Rows are points. Any point is a mix of the corners, with weights that add up to 1. It lies inside the corners' shape when no weight is negative. Say inside or outside, and name the corners with a negative weight.
In the rows, zero is written as 128.

Corners:
(1): [118 135  80]
(2): [ 84 103  51]
(3): [ 99 147 197]
(4): [ 96  95 233]
Points:
[104 131  57] => outside (4)
[ 98 107  89] => outside (3)
[120 144  48] => outside (4)
[104 133 163] => inside
[ 92 107 105] => inside
[ 92 110  75] => inside
[ 87 106  65] => inside
[ 90 115 189] => outside (1)
[ 92 101 157] => inside

Corners:
(1): [ 92 192 178  80  78  96]
(2): [133  81 178 155 205 141]
(3): [185  70 121 157  63 211]
(4): [176 219 146  89  61 137]
(5): [137  85  45 216 164 192]
(6): [134 112 127 156 181 212]
(7): [149 117  45  53 136 128]
Points:
[160  83 146 182 153 198] => outside (1, 7)
[109  96 136 148 199 149] => outside (3, 4)
[118 152 115 109 124 115] => outside (3, 6)
[139  96  62 191 155 182] => inside
[149 109 106 135 120 155] => outside (6)
[118 147 151 105 121 123] => inside
[126 145 106 100 145 112] => outside (3, 6)

Corners:
(1): [ 62  33 152  47 120 102 189 189 152]
(2): [ 51 221  99 119  59  48 162 215  79]
(3): [167 106 115 174 107 166  61  87 195]
(4): [186 172 167 136 109 111 135 199  66]
(5): [171  66 126 104 183 123  66  69 142]
(6): [180  47 152 116 173 188  79  79  84]
(7): [180 102  93 171 193 155  78  92 142]
(8): [172 135 164 151 170 149 122  68  84]
(9): [123 106  94  38  96  84 187 210 155]
(10): [158 102 141 123 102  78 164 156  60]
Points:
[125 133 133  96 106  96 147 169 106] => outside (7)
[144  96 113 100 138 117 129 142 141] => inside
[152 126 162 116 125 106 135 160  70] => outside (3, 7, 9)
[159 108 114 141 157 132 103 118 120] => inside

Corners:
(1): [230 125  80  32 147 147 128 109 139  92  89 167]
(2): [111 162 188 146 163 128 167 195 199 191  68  99]
(3): [184 102 115 197  99 162  80 122 133 140 153 103]
(4): [209  57  80 167 106 116 106  55 166 118 128 172]
(5): [184 171 204  96 106 158 186 134 122 125 108 145]
(6): [122 102  94 168 117  67  62 149 123 114 116 134]
(7): [129 202 143  92 155 165 179 114 121 132  78 111]
(8): [119 168 211  93  87 142 148 130 154 123   7  96]
(9): [145  48  75 183  86 191 114 147 128 113 109 175]
(10): [164 134 177 111 110 112 218 156  98 189  38 105]
(11): [125 103 140  98 106 165 195  95 157 106 154 121]
(12): [144 165  86  70 105  55  39 141 146 210  49 147]
(13): [187  85 160  71 158 165 142  46 133 108 136 136]
Points:
[149 101 127 151 106 142 121 104 158 126 112 138] => outside (1, 10)
[179  91 138 165 100 139 130 110 146 161 133 132] => outside (1, 6, 7, 8)
[171  99 127 108 141 176 179 112 147 119 119 149] => outside (3, 6, 8, 12)
[157 121 142 111 116 144 147 114 137 131 111 132] => inside
[137 124 155 127 112 136 141 120 144 135  97 120] => outside (1)
[116 156 183 103 125 135 145 143 128 150  51 115] => outside (1, 3, 4, 11)

Corners:
(1): [ 63 152 106  45 184 118  76 111 125  66 164 128  50  21 173  60 145  74]
(2): [ 98 105 150  90  48 105 156 141 158 205  91 141 122 167 173 158  95  89]
(3): [124 222  47 118  62 174 129 163 109 245  82  81 231 119 162 162 196 126]
(4): [179 161 214 118 185  88 132  64 148 105  76 148  78 141 196  32  88 122]
(5): [116  68 125 113  64  63 122 165  99 146 112 102 108  46 189 183 134 105]
(6): [188  44 178 182 147 163 189 110 145  52 139 129 150 156 132 159 125 155]
(7): [171 205 110  95 202 122  74  67 170 160 176  64 120 158  93  75 121 107]
(8): [206 100  59 101 149 145 154 103 128 130 106 155 169 151  83  95  32 141]
(9): [ 82 215 134 157  98 143  85 112 192 190 134 126  93 115 129 151 107 169]
(10): [134 239 124 173 108  44 115  22 188  34 195 163 155 147 155  58 156 113]
(11): [165 166  74  72  93 121 117  96 238 127 158 122  40  52  80  38  84 197]
(12): [119  84 141  54 116  59 192 111 113  69 141 120 151  64  89 126 140 126]
(13): [ 84 161  54  24  86  52 144  67 156 164 150  50 124 105 132  61  94 154]
(14): [120  77 156 129 105  68 129 121 140 177 142 100 157 157 124  95  93 148]
(15): [172 135 122  94 169 150 140 139 136 227 209 102 196  80 164 189 106 188]
(16): [123 115 119 173 154  79 162  95 128 197  89 139 136 210 114 131 153 130]
(17): [109 169 155  77  96 137  71  98  98  52 145 196 134 129 192 157 201 108]
(18): [168  95 191  82 192 118 137 165 178 101  73 133 164 132 170 150  96 157]
(19): [174  51 175 176 132  63 159 217  89  86 214 109 108 173 147 154 126 110]
Points:
[133 147 131 100 123 124 115 112 134 126 145 141 140 119 152 138 133 137] => inside
[113 183  91  71  79 113 118  98 152 154 118 127 129  73 150  92 125 139] => outside (6, 7, 16, 18, 19)
[131 140 116 113 121 103 128 105 140 139 144 121 123 123 135 114 126 130] => outside (18)
[147 134 126 119 119 114 137 120 148 152 133 120 143 131 138 130 112 145] => outside (1)

Corners:
(1): [116 122 148 134 110 131 131 124 104 143 147 107 116 117 131 127 113 143
 136 105]
(2): [104 126 111 139 114 121 128 132 179 117 139 142 145 103 131 129 135 147
 152 118]
(3): [133 104 167 150 123 131 129 105  85 143 129 128 136 129 112 107 120 119
   7 133]
(4): [151 133 108 127 118 132 136 131  96 136 142 117 130 136 129 103 110 158
 120 130]
(5): [120 131 150 133 150 126 102  80 149 129 119  98 111 104 160 120 129 139
 157 104]
(6): [110 120 151 134 105 107 111 131 100 148 121 130 129 117 127 185 104 159
 133 132]
(7): [139 118 146 108 150 129 145 102 106 139 133 129 145 141 125 141 132 153
 131  89]
(8): [113 150 133 126 111 141 140 124 147 110 154 107 134 101 132 120 140  75
 151 102]
(9): [159 112 154 125 128 144 122  76 124 134 150 140 141 109 132 117 127 133
 115  81]
(10): [177 122  86 126 144  97 134 141 117 117 143 114 113 172 115  91 135 139
 137 125]
(11): [116 105 147 126 124 131 118 133 118 130 143 142 132 123 129 130  96 153
 132 128]
(12): [163 122 142 108 150 148 103 111 105 121 152 130 131 111 113 116 147 141
 127 129]
(13): [116 129 143 134 105 131 137 130 109 135 139 124 131 118 156 118 136 142
 131 135]
(14): [101 116  78 144 122 109 133 135 172  47 112 115 138 112 140  85 145  85
 164 109]
(15): [131 129 150 136 120 127 119 130  98 139 100 123 131 113 129 102 133 115
 130 144]
(16): [100 151  90 145  99  56  93 149 112 131 118 130 135 131 142  99 125 126
 132 122]
(17): [155 124 105 159 123 130  86 143 104 134 154 121 128 132 123 112 125 118
 131 140]
(18): [162 131 139 136 148 126 145 141  89  90 133 110 142 128 119  89 141 124
 111 144]
(19): [123 121 150 132 108 128 122 143 128 127 132  89 138 113 130 114 124 123
 135 134]
(20): [118 107 154 120 138 115 141  98 124 140 133 122 146 106 126 136 130 141
 124 125]
(21): [129 127 145 130 126 135 138 114  99 116 140 121 131 142 117  98 136 150
 132 133]
Points:
[130 130 129 129 124 117 120 127 121 115 126 111 129 118 136 106 129 126
 144 129] => outside (1, 2, 3, 7, 17)
[116 131 141 129 120 125 133 115 125 124 128 122 135 111 139 121 128 129
 146 113] => outside (3, 10, 12, 17, 19)
[135 125 130 132 130 121 129 117 114 124 134 122 133 126 127 113 133 133
 124 122] => outside (11, 19)
[117 113 153 129 128 124 135 106 134 123 131 119 134 115 130 139 123 137
 126 107] => outside (4, 12, 13, 15, 16, 17)

Corners:
(1): [125  96 137 154 179 101  93 119 148 149 120 158 160 158 113 140 121 155
 157 116]
(2): [126 136 160 164  87 121  90 134 116 141 105 164 145 107  97 145 116  83
 132  59]
(3): [119 107 108 116 177 131 160 168  91 107 143 116  99 145  96 123 122 151
 141 148]
(4): [172 102 139 134 146 108  91  99 149 139 157 170 150 158 123 110 109 141
 145 140]
(5): [109 129 135 143 151 179 114 158 109 100 114 121 155 115 133 168 138 148
 155 161]
(6): [113 132 160 103 107 123 112 139 136 140 128 123 158 104 148  98 131 121
 120 102]
(7): [174 127 141 134 150 110 105 137 139 128 113 145 140 111  89 113  95 164
 146 126]
(8): [142 143 146 126  98 146  98  82  99 143 220 111 175 110  98 122 126 128
  74 153]
(9): [118 140 132 140 138  85 118 155 132 106 102 111 164 176 112 130 139 146
  99 129]
(10): [ 95 133 146 141 153 137  91 143 116 131 144 116 151 118  95 115 123  92
 140 132]
(11): [118 121  73 141 148 104 142 154 134 147 122 137 116 121 133 122 118 142
 130 139]
(12): [129 113 106 122 101 106 155  99 141  86 118 107 120 116 107 124  48 149
 106 114]
(13): [108 160 114 136 109 137 190  79 138 132 161 133 158 134 114 118 148 148
 148 138]
(14): [183  60 150 130 141 122 163 144  92 105 114 116 161  79 123 125 102 127
 127 131]
(15): [110 131 144 144  82 126 117 140  73 156 108 113  85 108 141  96  76  84
  66  88]
(16): [142 124 124 152 119 109 113 140 136 139 149 111 146 158 130 120 130 140
 143 138]
(17): [101 144 132 122 144 109 105  92 135 142 126 115 123 159  99 109 147 111
 120 135]
(18): [187 124 153 123 141 114 184 134 142 130 143 130 147 101 126 114 137 117
 117 111]
(19): [117 119 105  96 141 139 173 156 113 154 137 127 121 124 146 142 117 125
 132 160]
(20): [120  42 138 143 169 148 151 154 143 157 126 132 149 102 119 126 129 122
 158 169]
(21): [111 130 117  91 130 249  96 114  90 138 119  99 125 140 114 130 135  64
 132 126]
Points:
[131 124 137 128 127 132 127 122 122 130 138 125 146 125 114 122 122 124
 125 127] => outside (11)
[147 104 132 127 143 116 129 129 130 133 134 128 148 131 113 124 123 133
 130 132] => outside (5, 10, 13, 15)
[132 114 138 137 126 133 124 121 125 136 132 127 145 126 116 124 117 119
 125 130] => outside (3, 6, 11)
[127 110 135 150 147 125 115 134 118 146 144 145 145 123 114 131 126 136
 147 146] => outside (6, 9, 12, 18, 21)
[129 114 132 131 132 133 125 132 116 128 128 124 143 121 118 125 117 127
 129 131] => outside (18)

Corners:
(1): [158 150  83  85  92 116 161 108  52 126 228 146  91  81  60 177 158 214
  66 215]
(2): [114 126 108 100 119  90 125 125 195 181 130 166 216  46 155 147 204 183
 180 148]
(3): [ 48 107 112 166 141 188 112 151 104 136 151 111  91 143 186 155 154 120
 156 175]
(4): [109 216 133 184 114  85  87 128 127  63  76  94 103 112 159 123 126  74
 136 131]
(5): [115  34 123 156 151 122  50 135  76 167 117  95 191 145 213  22 137 116
  80 182]
(6): [ 82 117 116 170  77 176  86 157  74  11  70  93 126  98 166  86  87 102
  80 108]
(7): [148 161  68 141 167 220 149 132  84 208 169 149 167  27 180 114  22 169
 180  96]
(8): [ 47 112 151 226 213 225 134 123  82 159 221  91 144 126 112 153 129 175
 118 138]
(9): [147 182  51 129 185 193 169 110 115 115 165 147 134 136  85 162  83 230
 140 106]
(10): [140 116 189 133 141 133 180 171 113 174 202 163 155 118 238 121 130 112
 150  81]
(11): [ 59 123 120 136 102  81 112 110  70  86 163 111 127  78 213 168 138 135
 158 108]
(12): [138  87 190  68 210 161 169  90 156 185 174 214 114  62  85 114  99 221
 199 156]
(13): [158  71 113 148 127 134 116 123 131 122 132 170 186 160  85 180  39 197
 164  88]
(14): [139 163  65  62  53  82  60  58 162 120 176 135 193 134  95 207  99 242
  84 167]
(15): [120 155 125  90 118  85 130 173  97 125 188  65 139 108 160 114 133  76
 135 199]
(16): [108 155 196 205  62 111 110 164  91  60 150  83 132 147 223  94 123 101
 190 104]
(17): [232 181 184 105  59 156  98 104 154 134 133  94 107 188 147 155 213 106
  89  20]
(18): [178 176 146  65  96 129  75 118 197 119 240 184  87 102 104 137 168 153
 173 154]
(19): [ 39 127  61  60  97 150 131  86  28 140 182 146 182  79 106 111 102 161
  95 183]
(20): [138 133  68 145  90 121  97 167 187 141 180 133  95  82 111  99 136 168
 109 128]
(21): [ 91 145 148  85 112 106 111 188  86 153 171 172 137  80 152 123 134 175
 159 134]
Points:
[ 98 145  96 141 124 136 101 132 118 114 166 122 147 109 135 135 107 157
 141 150] => outside (1, 10, 12, 17)
[126 124 131 109 118 117 127 151 118 127 165 151 123 103 138 107 135 146
 142 164] => outside (7, 8, 11, 14, 17)
[139 141 137 139 113 134  97 112 140 127 154 122 124 143 127 155 163 164
 125 117] => outside (6, 7, 10, 15, 19)
[ 95 123 104 128  93 120 104 139  85 121 164  96 145 133 166 126 165 146
  84 153] => outside (4, 7, 12, 13, 18)

Corners:
(1): [101 132 154 104 113 158 104 121  40 173 144 101 102 158 143 219 131 140
 199 124]
(2): [150  81  77 166 105  64 114 163 134 122 142  72 191 138 195 101  85 145
  95 165]
(3): [144 123 123  75 101 110 138 151 131 134  94 150 123 140 153 213 148 148
 145 105]
(4): [144 193  90  74 174 150 193 106 161 153 191 149 202  90 143  96 164  90
 123 173]
(5): [104 150 107 155 129 139  89  84 108 145 110 166  66 140 154 200 134 114
 107 121]
(6): [159 138 155 114  51 151 152  92  80 159  90 119  77 163 161 208 106 127
 149 133]
(7): [131 104 156  82  71 139 115  88 131 111 157 118  84 189 117 190 107 112
 110  99]
(8): [139  71 121 160 115 144  91 168 138  94 126 119 129 152 155  98 164 156
 118 170]
(9): [136  66  90 212 132 181  40 166 123 168  96  87 163 152 207 115 102 106
 107 118]
(10): [177 166 172 122 141 149 156 114 139 152 129 130  61 200 130 236 165 144
 156 126]
(11): [166 169 104 158 151 116 137 147 154 150 180 174 158 109  81  92 173  51
 169 190]
(12): [155 226 126 107 144 127 178  95 189 223 199 193 186 131  70  80 163 152
 171 154]
(13): [101  89  38 169  96 109  71 137 220 125 111  59 157 139 210  60 102 114
 129 146]
(14): [154 249 130 119 170 153 147 120 158 165 159 137 102 179 107  73 139  99
 131 133]
(15): [117  45 105 201 105 110  96 198 151 112 147  82 155  84 215  83  72 126
 149  98]
(16): [163  90 134 145 123 100  54 157 133 113 135  65 107  65 128  76 126 102
  70 151]
(17): [179 105 160  95 113 141  88  36  66 122  88 165  82 148 158 175  91 117
 157  97]
(18): [187 127 105 104  65 168 112 100  85 151 149 124  73 165 144 200 157 145
 145  84]
(19): [128  78 137 181 115  55  83 124 142 125 128  78 188  93 153  70 159 119
  95  94]
(20): [170 217  77 148 136 176 168  99 145 166 129 131 155  98  46  95 128 113
 158 149]
(21): [128 108  78 132 184 117 178 125 107 222 133 134 155 122  93 104 161  70
 160 170]
Points:
[137 134 117 137 106 146 114 113 124 153 126 135 118 149 134 143 132 124
 147 119] => outside (2, 4, 10, 16)
[165 185 108 134 116 129 159 126 181 165 165 142 168 137 116 100 141 119
 148 138] => outside (1, 5, 8, 16, 17, 21)
[147 138 122 121 122 127 129 120 135 156 138 137 135 134 133 136 135 127
 144 130] => inside
[138 102 107 159 115 118  93 143 125 131 115 100 131 120 146 111 115 103
 122 139] => outside (4, 10, 12, 18)
[118 103  85 136 114 137 122 117 106 161 122 123 161 123 176 139 127 139
 148 132] => outside (7, 10, 11, 14, 16)
[138 140 110 134 129 136 124 135 140 153 143 114 131 138 138 129 139 128
 129 130] => outside (6, 11, 17)

Corners:
(1): [111  84 137 101 171 165  90 122 114 129 129  71 158 102 117 191 184 201
 116 116]
(2): [152 106  82 110 155 100 129 145 107 130 138  86 136 137  71 164 109 175
 135  54]
(3): [136 138 129 186 139 140  92 151 185 115  66 148  91 163 126  87 149 172
 145 152]
(4): [148 139 199 104 147  87 150 156 114 147  94  64  87  46 145 144  79  88
  67 106]
(5): [ 93 127 156 176  39  97 126 112 116 114 151 163 128 138 162 142 175 102
 176 182]
(6): [ 91 117 123 175  74 171 113 111  85 138 113 148  92 160 129 147 123 151
 145 204]
(7): [134 121 129  67 164 115 218 109 119  85 156  91 157  96 153 160  58 189
  47  86]
(8): [ 68  72 151 117 149 150 147 144 140 103 140  81 121 164  77 107 176 116
 141 182]
(9): [ 93 156 125 148 139 156  60  97 140 140 125 191  99 180 101 105 196 112
 179 219]
(10): [ 87 139 159 195 134 114  94 120 122 130 124 116  86 152 177 104 134 129
 105 138]
(11): [136 114 111 115 147 116 128 114 120 143 125  83  93 137  99 107 193 184
 128 158]
(12): [ 66 115 150 177 140 151 152 175 116 175 111 230 110 155 158 124 161 139
 146 173]
(13): [161 123 142 109 188 140 150 156  96  86 158  88 166 145  83 148 189 226
 126 106]
(14): [107 119  97 111 141 161 130 150 141  85 200  62 138 107  89 105 140 158
 134 141]
(15): [ 81 132 167 170  98 139  92 106 134 160 103 166 143 164  78  78 159 165
 185 182]
(16): [183  83 180  98 109 144 189 108  85 115 122  66 149  98 139 112  85 127
  40  60]
(17): [118 109 117 161 200 105 162 173 116 123  95  62 195 100 132 121 112 145
 101 125]
(18): [139  99 138 162 249 115 178 158 175 128 152  91 107 111  80 111 123 153
 144 143]
(19): [119 175 147 147  72 120  32 106 165 178 128 103 138 219 138 108 163 139
 178 192]
(20): [187  79 175  48 220 102 143 156  83 109 119  91 137  59 157 125  52 174
 105  73]
(21): [138 128 191  40 180 138 175  93  89 155  74  54  98 100 174 124 112 139
 138  66]
Points:
[129 125 148 124 139 133 124 124 121 129 126 108 128 137 123 124 140 149
 124 136] => inside
[113  92 124 120 176 122 172 149  97 103 156  84 145 110 132 155 137 172
 121 114] => outside (3, 4, 9, 15, 16, 19)
[117 119 143 140 135 129 124 130 128 135 121 117 119 135 125 118 135 144
 132 144] => outside (13)
[122 110 125 155 142 145 107 147 121 132 131 147 154 146 107 125 154 169
 161 153] => outside (4, 7, 8, 10, 11, 21)

Corners:
(1): [109  83 140 115 115  82 154 104 120 140 137 187 173 133 137 130  88  92
 191  91]
(2): [129  87 125 121 173 183 146  75  75 107  60 187 165 115 104  86 132 122
 174  44]
(3): [107 164 140  97 115 116 104 118 141 132 179 210 190 112  78 172 131 151
 166  34]
(4): [135 100  77 182 145  72 196 118 146 118  72  82 104 178  84  71 110 142
 101 182]
(5): [143 191  78  69 152 150 154  87  76  70 174 180 124 210 141  76  88 149
  90 103]
(6): [154 157 142 183 116  88 147 201 123 168  87  96 171  92 155 113 142  77
 130  64]
(7): [ 88 102 123 189 163 107 149 140 137 129 166  62 145  86 117  70 178  83
  59 114]
(8): [171 136 135  97  74 118 124 136 172 175 108 203 163 186 135 168 151  86
 167  28]
(9): [126 153  99 166 138 100 153 142 102 157  79 186 109  92 112 148 152  86
 170  92]
(10): [114 170 174 150 110 112 127  98 147 159 159  83 132  72 117 147 179 120
 146 126]
(11): [135 116 122 134 128 151 113 174 123 146  88 179 170 156 111 143  51 143
  96 137]
(12): [ 82 201 136  78 119 177 163 100 160 124 169  95  96 144 105 110 147 166
 154  77]
(13): [137 112  90 146 114  91 170 119 144 101  73 155 174  97 100 124  87 119
 127  97]
(14): [178 117 174  97 107  99 140 180 140 118 162 133  90 181  98 137  82 108
 147 180]
(15): [163  96 142 140 108 105  99 157 140 184 116 155  92  73 160  94 158  85
 130 102]
(16): [129 188 136 170 178 143 139 101 125 155 167 101 117 129 116 151 171 124
  91  45]
(17): [ 92 186  82  77 157 130 109  85 172 106  76 158  71 145  64  57  81 100
 154 111]
(18): [178 157  74 176 183 113 155 156 155 105 134 179 150 187 136 116  83 132
  95 158]
(19): [166 170 173 108 125 130 249 120 115 162 176  54  92 126  94  93 131  88
 143 134]
(20): [174  84  82  75 226 178 190 141  70 161 138  43  84  78 147  39 121  77
 106 149]
(21): [ 95 204 139  99 155  77 127 170 163 166 121 148  58  94 117 162 178 131
  83 131]
Points:
[141 165 122 145 147 121 180 131 132 137 131  91 107 135 118 117 159 120
 116 114] => outside (1, 3, 11, 15, 17)
[137 132 112 115 149 144 142 121 123 124 134 163 139 145 116 108 106 115
 130  95] => outside (4, 6, 10, 21)
[135 138 124 129 127 111 148 133 136 142 119 149 135 129 118 127 129 108
 139  96] => inside
[132 132 126 124 142 119 148 133 126 135 123 137 123 117 116 109 122 115
 132 120] => outside (8, 16)
[125 139 124 144 126 119 146 113 131 128 126 155 162 131 110 117 124 118
 141  76] => outside (14, 20, 21)
[126 141 118 122 169 134 160 122 134 145 120 107  93 131 104 106 127 105
 131 134] => outside (3, 5, 6, 13, 15)
